Each point is reached from the start by the listed moves, each made once or not at all, plus a little noise. Say if it took an odd or an even number of moves. Then give how often each move was made.

Moves:
(1): [-0.9 -3.3  0.5 -3.1 -1.5]
(2): [ 1.7  2.5 -2.1 -3.7  0.5]
Start: [-0.1 -2.2  2.8  1.6  5.9]
Points:
[-1.5 -5.4  3.1 -1.9  4.0] => odd (1, 0)
[ 0.7 -3.3  1.1 -5.1  5.2] => even (1, 1)
[ 1.6  0.7  0.7 -1.9  6.6] => odd (0, 1)
[-0.3 -2.5  2.7  1.5  5.9] => even (0, 0)

Moves:
(1): [-2.2  2.2 -2.2  0.5 -0.1 -4.1  0.4 -4.7  3.4  3.3]
(2): [-0.9  1.7  0.8 -2.6 -0.3  2.7 -3.6  1.6  2.4 -0.5]
(3): [ 2.6 -0.8 -3.0 -0.7 -0.2  1.0  6.4  0.0 -0.2  3.2]
(4): [-5.7 -1.9 -2.5 -1.1 -2.7  3.5 -1.1  2.4  0.0  2.4]
(5): [-2.0 -1.2 -0.8  0.3 -2.4  1.2 -1.1 -0.2  1.7  2.4]
(6): [-1.5  0.7  0.7 -0.9  1.3  0.3 -2.6 -1.7 -0.2  0.7]
(7): [ 1.1  1.5  0.7  2.3  2.8 -1.6  0.4 -1.8  1.7  1.9]
(8): [ 0.8 -2.6 -1.5 -0.1  1.2  0.6 -0.8  0.3 -1.7 -3.4]
(9): [ 0.3  0.2 -2.7  3.2  0.2 -3.2 -1.9 -1.0 -1.9  0.5]
Start: [ 0.5 -0.8  1.6  0.3  0.1  0.2 -0.9 -0.1  0.5 -0.6]
Points:
[ 1.7  0.7  2.3  2.6  2.9 -1.5 -0.4 -1.8  2.2  1.3] => odd (0, 0, 0, 0, 0, 0, 1, 0, 0)
[ -7.4   1.0  -5.1   1.6   2.4  -1.6 -10.1  -4.9   4.1   4.2] => odd (1, 1, 0, 1, 0, 1, 1, 1, 1)
[-8.1 -2.7 -9.5 -1.0 -3.0  2.1 -5.2 -3.5  3.8  7.9] => even (1, 1, 1, 1, 1, 1, 0, 1, 1)
[ 3.6 -1.5 -4.1  2.7  0.2 -2.0  3.7 -1.2 -1.6  3.2] => even (0, 0, 1, 0, 0, 0, 0, 0, 1)
[ -7.1  -4.2 -10.5   1.5  -2.7  -0.7  -1.5  -5.2   1.7   8.3] => odd (1, 0, 1, 1, 1, 1, 0, 1, 1)
[-2.3  1.0 -4.2  3.8  1.4 -4.4 -7.4 -6.0  6.0  3.5] => even (1, 1, 0, 0, 1, 0, 1, 1, 1)
[ 0.6 -4.8 -3.0 -1.1 -0.1  3.3  1.0 -1.7  0.2  2.2] => even (0, 0, 1, 0, 1, 1, 0, 1, 0)
